Every row gives one point. Before rounding, the points of a table are all equally far from one centre. They may lie mostly on one side of it. Write the centre, to within rounding.

Points:
[[ 31 -40]
 [ 34 -38]
 [ 45 -13]
 [  4 -34]
 [ 40  -1]]
Centre: [ 22 -17]

Points, 11 rows:
[[-33  34  11 -67 -20 -36]
 [  7  21  22 -50 -35 -10]
 [ -7  36 -35  -9  -8 -19]
 [ -3  24 -19 -47 -11 -52]
 [-21  44  14 -40 -21 -46]
 [-12 -10  32 -48  13 -26]
 [ 10  33  -5 -59  -5  -4]
 [-19  47 -29 -37 -29 -20]
 [  7  46  11 -40  -2 -24]
 [-29  15  -7 -57 -38 -47]
 [-14  23 -11 -48 -53  -3]]
Centre: [-24  10  -1 -31 -10 -14]

Points:
[[ 32 -19   9  -4  32  -8   7 -26 -25 -38   1]
 [ 12  25   0 -21 -22  -8  10 -54  -8 -30 -16]
 [-47   9  44  35   0  57 -11   2 -30   8 -30]
 [ 26 -33  68  -2 -21  25  19 -14 -30 -30 -71]
 [ 22 -19   7  -1  -4  30 -25  -3 -18 -71 -20]
 [  7 -23  60 -13 -35 -17  18   4 -40 -19  -8]
 [ 14 -20   9 -38 -35  56 -30  56  10 -38 -41]
 [-13  -2  41  33  11  65 -52   5  -7  -7 -72]
 [-15 -14  -3 -12 -51  53  28 -39 -24 -17 -21]
 [ -9   2  -5  10  20  59  26  -6 -41   2   5]
 [ 16 -15  43 -18 -37  37  26  45  -2 -50 -34]
 [-34 -31  29  12 -63  43 -27  20  -3 -26 -16]
 [ 31 -17  -3 -21  18  10 -31  55 -36 -30 -55]
 [-14 -35  49  -7 -15  14  27  30 -60  -9 -38]
 [-14 -58  33 -16 -13  44  35  25 -31   5 -84]
 [-10   7  31  18 -22  52  37  19 -39  18   4]
 [ 16 -15   8  27  -1 -29  45  -5 -34 -20 -31]]
Centre: [  6 -15  14  -7  -6  18  -6   4  11  15 -39]

Points:
[[ 41   7  35  -5 -41  75 -25  27  18  49   4 -13   1 -14]
 [ 46   4  -9 -40  40  29 -44  33  40  29   6  -3  22 -24]
 [ 55 -15  -3  -2  22  61  -7  34  13  48 -24 -16   7 -20]
 [ 46   9 -16 -36  33  37   1  14  47  31  23  -6  31 -12]
 [ 12 -52  12 -57  25  52 -12  21  48   3  22  -8  14 -17]
 [ 53  19  10 -22  43  44 -33  55   9 -26  48 -31  12   1]
 [ 42  -7 -32 -49  -2  54 -25  51  35  24  -6  -4   7   6]
 [ 24 -14  23 -35  12  48 -35  25  45  31  34 -32 -13 -55]
 [ 43  -9   5 -15  58  18 -35  48  47  -9   5  13   4  14]
 [ 49  13  -3 -33   6  42 -22  30  49  22 -21 -40  20   4]
 [ 46   0  31  -9 -13  47 -43  31  62  14  37  -7  15 -26]
 [ 30  -7  -5 -12   5  54 -31  39  10   1 -17 -40  41   0]
 [ 36  -4  -9 -19  32  42 -15  28  49  13  -3 -30  37 -11]
 [ 50 -28  34 -25  18  56 -17  43  28   8 -48   2  26 -14]
 [ 23 -50   5 -31  47  31 -18  30  34  16  16 -11  36   7]
 [ 48 -21  19 -53  14  45 -17  42  16  28 -14  31  16 -54]
 [ 39   7 -14  -3   2  35 -32  45  37  21   3 -20  30 -34]
 [ 71 -27   2 -48  23  46   0  53  37  -6  -7  -1  12 -35]
 [ 27   6 -20  -1  17  56   5  47  45  21  43 -22  16  -4]
 [ 37  -8   8  -1  18  26 -31  34  40  36   2  -5  52   0]
 [ 30  -2 -28 -44  29  61 -26  39  20  11  -4 -25  21 -15]]
Centre: [ 27  -1  33 -28   8  30  -3  38   7  10  14  -4  -7  -2]
